Each row is a point. The ring and each string are closed loops that go straight from each point to the next, and from the last back to the first. Before rounding, they use only three directions, however many columns there are. Count how often each string passes through the ring. Passing back the other way cancels.
In the rows, 128 means zero.

Ring (7 x 3):
[[149 154 141]
 [120 174 120]
 [100 160 113]
 [ 86 118 123]
 [101  84 143]
 [133  83 155]
 [152 112 154]]
String (8 x 3):
[[ 74 115 107]
 [ 92 130  99]
 [118 131 107]
 [ 94 142 141]
 [107 134 129]
 [116 126 114]
 [ 96 126 147]
 [ 68 115 138]]
Times through: 1
String (7 x 3):
[[113  64 136]
 [133  67 127]
 [133  54 164]
 [124  68 180]
 [113 102 162]
 [119 101 138]
 [122  83 120]]
Times through: 1

Ring (8 x 8):
[[169 146 147 127 138  80  91 138]
 [143 180 149 108 136 100  91 143]
 [111 190 147  98 133 122  90 149]
 [ 68 165 143 101 127 146  87 158]
 [ 62 138 141 111 126 147  86 159]
 [ 87  94 131 136 126 131  84 155]
 [136  81 127 152 130 103  85 145]
 [166  98 134 149 134  83  87 139]]
String (8 x 8):
[[142 150 114 126 132 118  87 145]
 [166 189 132 111 137  99  91 139]
 [175 186 168 109 142  69  95 135]
 [179 148 174 124 141  58  94 134]
 [210 118 139 148 140  56  91 130]
 [167 127 101 142 132 108  85 141]
 [147 133 123 132 132 107  87 144]
 [135 138 155 123 135  94  90 144]]
Times through: 0
String (23 x 8):
[[120  53 127 160 127 108  83 148]
 [104  66 153 148 129 103  86 150]
 [106 115 160 127 131 105  88 149]
 [104 111 150 129 130 112  87 150]
 [ 86  96 159 131 128 115  87 153]
 [ 99 117 149 126 130 117  87 151]
 [104 121 120 130 127 133  85 152]
 [101 121  96 133 124 150  82 154]
 [ 81 116 110 129 124 152  82 157]
 [109 130 104 130 126 141  83 152]
 [ 91 123 146 123 129 124  87 153]
 [ 77 115 171 119 129 116  88 154]
 [ 50  93 162 125 125 134  86 160]
 [ 55  80 137 135 122 145  83 161]
 [ 93  95 106 141 124 144  82 155]
 [109 101 104 141 125 137  82 152]
 [104  67 102 155 123 136  81 153]
 [106  54 127 157 126 117  83 151]
 [104  67 165 146 130  95  87 149]
 [114 110 152 131 131 104  88 148]
 [128 121 115 135 129 122  85 148]
 [134 100 102 147 128 123  83 147]
 [133  64 105 162 127 116  82 147]]
Times through: 1
